Each row is a point. Each copy is the shape, with its points in the same order, turned, moved and blurred by noise. Is it also mirrored, or only turned?
In the rows, zero is written as 128.

Shape:
array([[104, 119,  86],
       [126, 167, 202],
       [132, 100, 145],
       [159,  62, 179],
       [ 51, 181, 101],
       [126, 169, 164],
       [106, 163, 169],
       [ 82, 135,  63],
       [ 89,  86, 117]])
Copy 1:
array([[113, 101, 106],
       [142, 205, 169],
       [153, 119, 156],
       [198, 116, 201],
       [ 86, 153,  64],
       [117, 186, 157],
       [133, 183, 134],
       [ 83,  89,  84],
       [159,  99, 111]])
Copy 1 is: mirrored
Copy 2:
array([[109,  90,  93],
       [120, 212, 111],
       [111, 131, 147],
       [106, 147, 198],
       [ 90, 131,  21],
       [134, 179,  95],
       [110, 184,  92],
       [104,  76,  59],
       [ 72, 100, 122]])
Copy 2 is: only turned
Copy 3:
array([[142, 105,  86],
       [ 59,  88, 183],
       [140,  98, 150],
       [176,  84, 198],
       [ 63,  82,  65],
       [ 72, 110, 155],
       [ 73,  87, 147],
       [124,  97,  48],
       [152,  69, 112]])
Copy 3 is: only turned

Shape:
array([[123, 114, 112,  82],
       [147, 112, 144, 101],
       [ 53, 181, 114, 216],
       [ 90, 174, 143, 112],
       [135, 180, 113, 148],
       [134, 115,  71, 185],
       [110, 125, 136, 139],
       [111, 118, 151, 102]])
Copy 1:
array([[133, 137, 125,  85],
       [139, 146, 161, 102],
       [ 77, 103,  91, 234],
       [139, 165,  91, 146],
       [159, 108, 114, 166],
       [101,  52, 139, 153],
       [107, 135, 133, 149],
       [129, 160, 138, 107]])
Copy 1 is: only turned
Copy 2:
array([[134,  87, 135, 125],
       [145, 111, 107, 104],
       [ 57, 220, 161, 177],
       [ 64, 128, 118, 129],
       [ 84, 157, 159,  94],
       [149, 178, 193, 132],
       [120, 148, 120, 137],
       [122, 115, 104, 134]])
Copy 2 is: mirrored
Copy 3:
array([[ 86,  98, 135, 139],
       [117, 105, 136, 162],
       [ 93, 249, 166, 101],
       [ 77, 164, 156, 175],
       [108, 187, 104, 146],
       [133, 160, 105,  66],
       [115, 147, 158, 132],
       [105, 121, 173, 146]])
Copy 3 is: mirrored
Copy 4:
array([[117, 114, 173, 103],
       [156, 115, 170, 121],
       [115, 159,  15, 115],
       [131, 176, 124,  93],
       [121, 162, 112, 156],
       [102,  84,  88, 165],
       [144, 121, 117, 112],
       [153, 126, 152,  91]])
Copy 4 is: mirrored
